Each row is a point. The last column is the point's height on a tilted bowl or saddle (a function of degree 2), plus a little noise. Along how many of its main directions does it bend up, bend down or stay straight?
In the rows, 128 means zero.

Points (16 x 4):
[[131 104 114 143]
 [188 104 132 115]
 [138 197 107  77]
 [123 133 107 142]
 [131 109 165 133]
 [132  83 151 123]
 [167 160 136 128]
 [136 143 172 127]
 [141  92 181 104]
 [150 120 109 142]
 [153 127  69  98]
 [152 120 118 146]
 [124  95 116 135]
 [ 99 118 178  99]
 [158 121 133 147]
 [ 89 198  95  40]]
Directions: 0 up, 3 down, 0 straight

Points (26 x 5):
[[139 137  88 148 163]
 [143 140  80 154 167]
 [ 91 123 129 184 129]
 [169 106 130 155 169]
 [123 128 142 146 148]
 [ 93 164 130 152 141]
 [ 97 101 115 152 112]
 [155 148  95  63 159]
 [144 157 135 153 150]
 [148 163 159 211 221]
 [174 116 143 132 142]
 [138 113  89 148 158]
 [149 110 113 147 160]
 [128 163 129 141 145]
 [169 127 101 137 155]
 [149 155 108 102 141]
 [154 152 154 125 119]
 [115 191 127 179 160]
 [146  30 149 147 140]
 [120  95 133 209 175]
 [110 103  99 144 129]
 [ 84 150 132 116 135]
 [122 100 117 163 144]
 [107  63 134 181 107]
 [124 152 171 127 129]
 [135 143 127 138 148]]
Directions: 1 up, 1 down, 2 straight

Points (43 x 7):
[[171 187 109 144 159 132 149]
 [ 49 132 102 110 116  88 184]
 [ 93 101 104  95 122 173 150]
 [133 140 128 111  94 145 136]
 [ 76 177 145  92 103 101 137]
 [109 114 156 145 154 179 153]
 [116 162 146  94 170 177 154]
 [116 162 103 141 165 106 150]
 [121 114 160 151  64 114 141]
 [165 115 142 143 149 155 148]
 [118 116 120 121 165 160 148]
 [105 179 153 132 103 137 151]
 [173 134 150 135 106  82 141]
 [105 136  84  98 124 118 155]
 [105  85 137 145 189 133 164]
 [127 177 103 170  69 156 140]
 [100 143 161 155  61 121 144]
 [100 151 155 166 135 134 154]
 [ 85 151 143 131  81 135 141]
 [119 125 120 104 143 113 144]
 [117  94  79 139 124 154 170]
 [159 101 111 156  86 117 144]
 [133 138 122 175  84 160 143]
 [114 133 165 133 175 156 157]
 [112 133  96 119 102  86 156]
 [ 95 120 111 107 142  93 162]
 [150 186 111 114 168 172 149]
 [129 210 179 101 147 171 210]
 [152 151 124 117 145 102 139]
 [ 80 168 144 149 147  82 152]
 [130 163 160 126 126  53 143]
 [122 128  70 139  87 114 163]
 [138 136 149 142 140 174 155]
 [ 77 118 110 169 118  73 187]
 [135 146  84 164 131 125 151]
 [ 99 108 138 152  91 109 152]
 [145 165 123 185  96 143 147]
 [106 169  94 117  95 134 137]
 [ 74 103  92 140 151 139 188]
 [159 155 182 114 162 110 170]
 [140 132 158 100 106  81 137]
 [167 130 161 145 163 173 168]
 [ 78 137 165 105 161 112 148]]
Directions: 1 up, 0 down, 5 straight

Points (77 x 9):
[[ 96 142  98 111 112  92  72 144 122]
 [117 120 184 141  77 111 159  95  71]
 [ 59 119 138 138 109 154 127 112  89]
 [154 119 166 105 158 109 147 142 120]
 [150 130  80 149 134 135  64 152 117]
 [128 169 133 168 151 129  99 161 101]
 [126 110 144 141 169  66 131  94 107]
 [ 98 122 113 150 119 130  69 128 120]
 [170  80 151  94 201 156 114 152  77]
 [169 179 118 127 153 187 100 103 113]
 [128 112 130 140 147 106  92 155 116]
 [101  73  94 184 174 167 201 162  94]
 [146  80 116  86  91  41 100 131  85]
 [125 158  68 141 119 138  86 145 122]
 [ 72 194 121 136  74 121 161 168  63]
 [122 118 119 111 136 139 164 116 119]
 [132 137 154 205  98 168 132 147 122]
 [132  92 158 176  99 104 169  80  61]
 [116 103 108 187 123 154  66 118 107]
 [122 146 153 148 178 130 108 123 105]
 [136 127 141 173  87  79 122 115  85]
 [182 111 109 129 129  83 141 134 108]
 [124 167  75 142 127 163 128 182 102]
 [158 109 131 146  76 118 163 166 111]
 [129  42 117 153 166 153  99 146  81]
 [157 124 116 112 173 173 121 103 114]
 [131 109 150 119  77 122 141 124 104]
 [ 84  97 149 167 148 138  57 128  80]
 [ 35 114 145 164 120 144  92 112  59]
 [117  98 145  82 121 107 128  71 113]
 [ 94 183 172 144 135  91 116 103  88]
 [130 165 147 174 127 146 131 152 116]
 [ 74 154 212 131 117 132 144 102  70]
 [127 120  89 147 154 151 141 135 124]
 [129 157 142 193 122 152 141 102 100]
 [104  95 114 128 103  91 165 108  96]
 [ 97 149 132 119 109 119 150 164 108]
 [ 96  59 164 123 103  90 155 148  83]
 [ 94  96 125 106 144  70 186 121  97]
 [136 121 122  39 130 111 133 124 109]
 [ 81 115 148 168 114 100  94 161  94]
 [103 131 100 181  61  88  99 130  84]
 [136 121 143 138 121 136 115 101 120]
 [ 95 129  99 104 121 157 105 128 123]
 [134 107 131 140 122 146 148 135 123]
 [132 127 101 110 107 123 203 157  99]
 [193 156  83 115 134 161 135 133 116]
 [ 54 102 144  80 103 138 114 135  94]
 [179 130 103 108 110  89 110 182  88]
 [101 146 141 127 166  97 124 122 113]
 [197 169 128 105 107 150  98 102 108]
 [149 127 152 116 158 127 110 140 121]
 [186 155 131 103 185 151 112 138 101]
 [122 143 126 117 107  97 128 167 110]
 [178 132 123 110  78 153 133 139 108]
 [117 130 151 145 179 123 127 122 109]
 [146 129 164 149 111  57 116  84  80]
 [120 149  95 143 103 157  75 157 125]
 [104 121 147  85 155 168 125  94  99]
 [ 94 117  97 141 118 148 162 149 109]
 [115 144 153 186 135 148  90 181 109]
 [ 90 130 138 140 148 133 107  97 108]
 [118 155 125 133 140 121 193 138 110]
 [ 66 106  50  96 184 155 149 158  60]
 [145 101 105 132 124 121 120 175 118]
 [133 154 118 181 156 161 161 141 118]
 [140 144 163 131 118 112 153 160 120]
 [149 102 125 133 149 105  87 131 118]
 [119 123  64 168 119  92 138 117 109]
 [ 78 141  97  96 104 181 161  60 102]
 [108 167 119  86 107 132 133  98 128]
 [117 148 123 130 141 116 122 140 121]
 [ 86 110 105 193 136 159 128 143  93]
 [ 91  76 137 134 106 131 102 154 105]
 [166 124 134 152 124 161 145 123 126]
 [130 155 124 167  96 117  99  79 112]
 [139 165 126 157 124  93 128 138 104]]
Directions: 1 up, 5 down, 2 straight
